Each row is a point. The window is the flat piece filled in between its corners: a triangle in 3 columns, a solid with four corners in 4, and so on. A path goes straight from each point to the next, and from the last back to the first. After which points does the path pass through the window?

Window:
-36.8 5.5 -4.3 20.6
22.9 -7.2 -1.4 1.0
31.8 13.9 -8.1 -9.0
19.2 1.5 27.9 3.5
Path:
(1): 32.5 -5.6 5.6 -31.3
(2): -15.2 5.2 -2.0 -3.1
(3): 2.3 12.6 -8.2 32.9
(4): 23.4 9.9 -13.5 16.1
(5): 9.5 3.0 -10.3 -9.1
(6): 7.7 -2.8 25.3 -15.1
(7): 26.8 4.2 15.3 17.8
(8): 51.5 -2.8 -2.2 6.6
Through the window after points: 2, 6

Window:
34.4 15.6 -9.1 -2.1 36.6 -18.3
2.3 5.2 16.4 3.1 10.4 -14.1
-1.0 17.1 0.9 -11.2 50.6 1.4
-37.5 -7.8 -15.3 27.5 -30.1 7.2
-22.0 21.0 -8.2 5.6 -25.8 -1.2
3.2 28.6 8.4 18.3 36.7 6.4
Path:
(1): -2.9 5.1 -3.0 -2.4 11.3 14.3
(2): -22.8 12.7 -6.6 12.4 25.7 -12.1
(3): -7.1 22.5 0.2 5.0 26.9 -22.7
(4): 19.2 12.9 4.1 -9.6 12.0 17.4
(5): 5.7 4.8 8.5 -2.5 8.9 4.2
(6): -8.8 12.6 -6.0 7.1 20.8 -27.6
(7): -12.4 28.0 4.0 1.3 37.4 -30.7
(8): 20.7 13.1 3.4 -14.4 30.5 23.2
(9): 25.3 8.9 0.1 -7.7 18.5 9.8
(10): 14.5 15.6 -10.1 7.9 27.7 -21.7
(11): -9.3 16.6 -3.5 2.8 31.9 -7.3
(12): 10.4 10.5 10.4 -4.2 31.4 31.1
(13): 10.3 12.8 13.0 8.5 19.1 31.4
(14): -11.4 16.7 -3.7 15.6 18.4 -5.8
(15): -21.2 35.1 2.5 13.7 25.3 -31.7
(16): 16.0 0.5 7.2 9.0 13.0 19.9
Through the window after points: 1, 9, 11, 13, 15

Window:
5.8 -21.9 4.7 13.3 18.5 -5.8 6.1 -0.8 -8.4
-25.6 -29.8 -15.1 19.2 11.2 8.4 -13.5 19.7 -15.1
-17.3 -2.4 -19.4 -21.7 19.0 -17.9 0.6 -4.2 -15.9
32.0 -10.5 -12.9 -79.9 31.1 -24.0 -44.8 -12.9 -3.2
12.0 -7.3 -19.6 -8.6 8.3 18.4 3.8 9.9 -14.4
-19.9 7.4 25.9 19.4 -11.6 10.5 5.5 23.2 -12.9
3.2 -27.3 -34.1 30.1 -19.5 -13.7 5.7 28.0 5.5
9.9 30.6 7.3 40.6 2.3 0.0 -10.9 22.7 -25.4
-18.2 -13.7 -21.2 27.2 -18.8 4.7 -10.3 -15.9 -3.9
Path:
(1): 8.2 9.4 8.1 29.7 -17.1 -5.6 -10.3 12.7 -51.3
(2): 4.2 28.8 -4.3 29.6 26.0 5.5 -8.9 24.6 12.7
(3): -12.0 0.6 -3.9 6.9 17.5 3.0 -8.1 16.6 9.3
(4): 6.6 -14.5 -10.0 4.2 -0.6 -6.1 -4.3 14.4 -31.5
(5): 10.8 4.7 -2.0 9.5 -4.1 -11.8 -12.1 13.0 -34.6
(6): 3.2 18.1 -5.6 24.8 21.3 9.3 -13.6 17.8 17.6
(7): -6.8 -7.6 -26.0 -11.5 21.2 11.4 0.3 2.7 28.8
(8): -6.0 -33.2 -9.6 -16.0 -9.6 -11.3 -4.5 2.6 -35.8
(9): 3.5 -25.2 -6.4 -2.3 0.5 -7.0 -16.2 3.8 -32.8
(10): -12.6 -6.6 -18.7 -9.7 34.4 6.1 -10.0 14.1 26.9
(11): -10.1 3.0 -16.3 3.9 9.9 -6.5 -1.9 7.9 0.7
(12): 3.6 -18.0 -10.8 4.8 -5.2 -15.3 -4.2 8.0 -38.5
(13): 5.3 -32.6 -18.2 -6.3 -12.9 0.2 -3.0 6.4 -44.4
(14): -3.1 4.7 -29.4 9.8 33.3 1.0 -12.7 -7.6 24.6
(15): 3.0 3.2 -15.1 -19.7 25.3 -6.5 -14.0 4.3 10.1
(16): 0.9 -12.4 -10.7 -23.6 6.0 -8.5 -9.2 -1.6 -24.3
Through the window after points: 1, 5, 9, 11, 15
